Rows are points. A path goes straight from each point to the next, and from the last back to the first. The post is the endless flat space through its rows: a point in 2 columns, a line in 3, a plane in 4, and so on, so that a path can go around it. Count how often the path circles the post. Going back the other way cancels.

Post, 2 rows:
[[-46 -12 -27]
 [ 15  17  19]]
Path (30 x 3):
[[  9  56 -26]
 [ 46   6  -9]
 [  1 -28  20]
 [ 53  -4  48]
 [ 59   7  -6]
 [ 24  32  -5]
 [  8  -9   3]
 [  1 -10  23]
 [-72 -16  12]
 [-79   6 -42]
 [-12  41 -41]
 [ 27  10 -21]
 [ 14 -26  20]
 [-19 -27  26]
 [-47  -2 -12]
 [ -7  52   0]
 [-41   2 -61]
 [ -6 -43 -22]
 [ 19 -13  33]
 [ 17 -15 -11]
 [ 60  68  -2]
 [-48   6 -36]
 [-57 -10  25]
 [-13  37  27]
 [-44  50 -37]
 [  4  17 -16]
 [ -9 -30 -30]
 [-30 -28   9]
 [-18   6  51]
 [-43  38 -11]]
Times around: 3

Post, 10 rows:
[[ 35 -10  -8 -39 -25  19  -5  12 -35 -19 -19]
 [-29  19  -4 -18   9   3  30  40  34 -18   4]
 [ 29 -24  29   8  -3  33 -18 -14  14   7  26]
 [ 22   7   9 -45 -27   3 -27  -3 -20  16  21]
 [-29  41 -30  -3  21  11 -12  -6  17 -20   9]
 [ 25 -31  29  -3  14 -10 -11  15 -11 -22  32]
 [ -4  -1  14  37  26  -3 -21  13  10  18   0]
 [ 32 -46 -15 -15 -56   3 -23   6 -35 -22  14]
 [-10 -33  15 -19 -16  -9  -2 -28 -21  -5 -17]
 [-12  61  -9 -12   5  -7  45  21  17 -25  11]]
Path, 25 rows:
[[-38 -44  23 -30  -2  13   6 -64  31  14 -75]
 [ -2  41  15 -67  -8 -18  45 -19 -10  37 -13]
 [ 39  49 -24 -86 -82  16 -27 -10 -51  36  75]
 [ 15  45  33 -33   3  41   2   6   3   5  16]
 [ -5  30 -19 -24 -36 -17  29 -17  10 -60   2]
 [ 42   6 -16 -67 -28  36 -18  14   3  23  -4]
 [ 27 -34 -63 -17 -95  20 -23 -25  -1 -53  11]
 [ 36   1  65 -22 -13 -19   0  18 -30  32   1]
 [  1  11  45 -13 -38 -49  51  34 -17 -14  44]
 [-15 -43  14  13 -26  12   8   4  -1 -55 -52]
 [  9 -18 -21   7  -7 -67  10  18 -16 -40  20]
 [ 30   7 -11  18  -3  -7 -21  24  -3  40  52]
 [ 72  25   3 -26  28  24   7  18 -25 -31  47]
 [ 31  -4 -49 -32 -55   4  20  -4 -12 -18  51]
 [-11 -36   9  59  35  19 -33 -30 -30   4  -5]
 [ -8 -16   7  13 -29  11   2  15   7 -57  13]
 [-42   7 -32  11  27   6 -30 -36  22 -50  -2]
 [ -4  -5 -37 -29   8  -4 -11 -54   6 -10 -19]
 [ -7 -46 -34 -35 -31   8 -50 -11 -34  -7  31]
 [-26  -3  37  16  33 -12 -39  37 -22  22  28]
 [-18 -22  -5 -10   0  33 -21  31  27 -26  -3]
 [ 37  11   7 -56 -20 -10   9  15  -6   8 -12]
 [ 13  29  13 -42   0 -21   5 -44 -12 -17   8]
 [-17 -14  28  19 -17  -3  -7   6  13 -13  25]
 [-38 -24   0 -16  21  36 -77 -63  19  -7   5]]
Times around: 3

Post, 17 rows:
[[ 19  24 -12 -13   9 -22 -22  22 -13  -1 -21  22 -15   6  47 -12   3  -9]
 [ 17  -4 -11  -4  21  -8 -41   9  -3   5 -30  -1  -6  -8  14 -23 -15 -27]
 [-12  23  21 -29  -5  36 -26  33   2  63  19 -23  26 -57 -42  -6 -45  14]
 [ 21 -16 -37  -1  72 -29   3   7 -58  48  36 -49 -16   2  -4   5  -2   9]
 [-40 -25  29  -2 -32  46   2  35 -21 -24 -14  53 -11 -16 -34  -1  12 -25]
 [-48  50   8 -17  11   6   9   8  24  -4  63   8  58 -61  -8 -21 -46 -12]
 [ 10  12  -2   0 -20  -4 -25 -13 -11  11  -2 -34  20  11  14  11 -17 -10]
 [-44  29 -34   2  41 -21 -30   0 -28  12  15  -5  13 -15  -5  33  27  -1]
 [-25 -21  49   8 -29 -47  50  35 -19   4  -2 -30  34  16 -29 -24  10 -35]
 [-24  15  13   6  28   0 -50 -14 -23 -47 -13 -10  11 -18  19  -3  31  21]
 [  0  35   3  20  43 -24 -15 -10 -35  34  19 -11 -27  -1 -37 -16  -8   1]
 [ -8  -1   6 -12   3  14  -6 -24 -44  -4  -6  24  17 -33  28 -13  39 -13]
 [ -2  22 -30  10  24  -5  18  14 -22  16 -24 -41 -32 -36 -26  10  -3   4]
 [-17  10  50  23 -17 -13 -13  19  24  15  11 -15  -5  -8  -1 -25  18 -30]
 [ 15  -7 -43  22  -3 -23 -20  -4  -5  36  10   7  17  10 -19  -7   9   5]
 [-31   5  39  25  -7 -24 -12 -16  12  -3 -19  11   8 -16   0   8  -6  -1]
 [-29  10  15  11  -3   9  15   1  -1  24 -23  -6  -8   9  -2 -31   6  -7]]
Path (27 x 18):
[[-20   8  -7  24 -33 -36 -42  42  -7 -10  -4  46   2   1 -52   7   1 -41]
 [ 46 -21 -18  29  18 -39 -60   2   0  10 -29 -47  20 -52  29  25  -9 -16]
 [-57  79  37  15 -11  51 -32  30  14 -23  30  19   1 -64 -33  32  17  49]
 [ 23 -42 -29  21  75 -13  -3  -6 -80  31  55 -22 -12  13 -33 -23 -14  -7]
 [-32 -20 -15  -8 -63   6  29  -7  -4  80  18 -23   6 -30  26  54   6   4]
 [ 16 -36  26 -23  -5 -45 -60  18  15  49 -11 -25   5  14 -12   5   2   0]
 [ -4 -10  12 -42  37   4  33  -2 -46  27 -21   1   0  -2 -15  34 -31 -33]
 [-58  13  20 -20 -20  28  42 -12 -13  19 -55 -13   3 -14  39  30  40 -20]
 [-17  53  23 -34   3  -5 -54  -4 -18 -75  10  28   4 -14  -7  35 -14  42]
 [-25  40 -11 -10  30 -40  10 -16 -38  47 -30 -44 -22 -35  -9 -13  -4  43]
 [-73  12 -27   0  22  32  -1  11 -47   7  19  21  39 -31 -16 -42  12 -11]
 [ -9 -31 -38 -18  25 -36  10 -62 -82 -25 -28 -36   9  38  52 -10  23   0]
 [-24   6  -7 -14   5   0 -38  15  21 -20   2 -30  23 -32  -8   7  30  31]
 [  0  23 -32   7 -16  -6  20  37  40 -23 -23 -39  22  16  42 -30  31 -15]
 [-33  33  21   4 -20 -42  58  41  -9   5 -95  45 -17 -35  25   3  31 -23]
 [ 50  32  32  -6  32 -54 -41 -30 -73 -21 -12 -42  22 -49  71 -16  12   8]
 [  3  35  26  27   0 -20 -17 -28  15  16 -13  -4 -30 -62   3 -31  18  23]
 [-38 -11  37   2  12 -18  55   9  11  42  28 -13  13  -4  -8 -48  61   4]
 [ 20  13   9  -5  21 -42  61  18 -37   1 -31  11   0 -20   4   1  36 -15]
 [-37  40 -14  -8  27   1  43 -10  33  78  11 -71 -27   6   8 -11   9 -32]
 [-48  59 -25 -16 -19 -21  56 -17   3  28   5 -21  -2  33  27 -66  16 -32]
 [-35 -68 -19  28 -23  -1  -1  13 -26  32  45 -10 -16  63 -35 -11  18 -35]
 [ -6 -26  31  29 -16  -6  12 -40 -48  12 -19  33 -25  26 -34   5  16  10]
 [ 26   7  -7  -4  17   4 -11  17  17  43  43 -36  26  18  -1  -5 -52 -12]
 [  3  -4 -24  35  25   1  27 -23  -9  18  21 -44   7 -21  17  -6  24  16]
 [-51 -31  -4   9  15  20 -29  30 -41   8  12  18  35 -17 -44  14 -25  10]
 [-26 -43 -12 -43  -6  30  -8 -31 -55  26 -38 -43  50 -13  11 -31  -1  31]]
Times around: 2
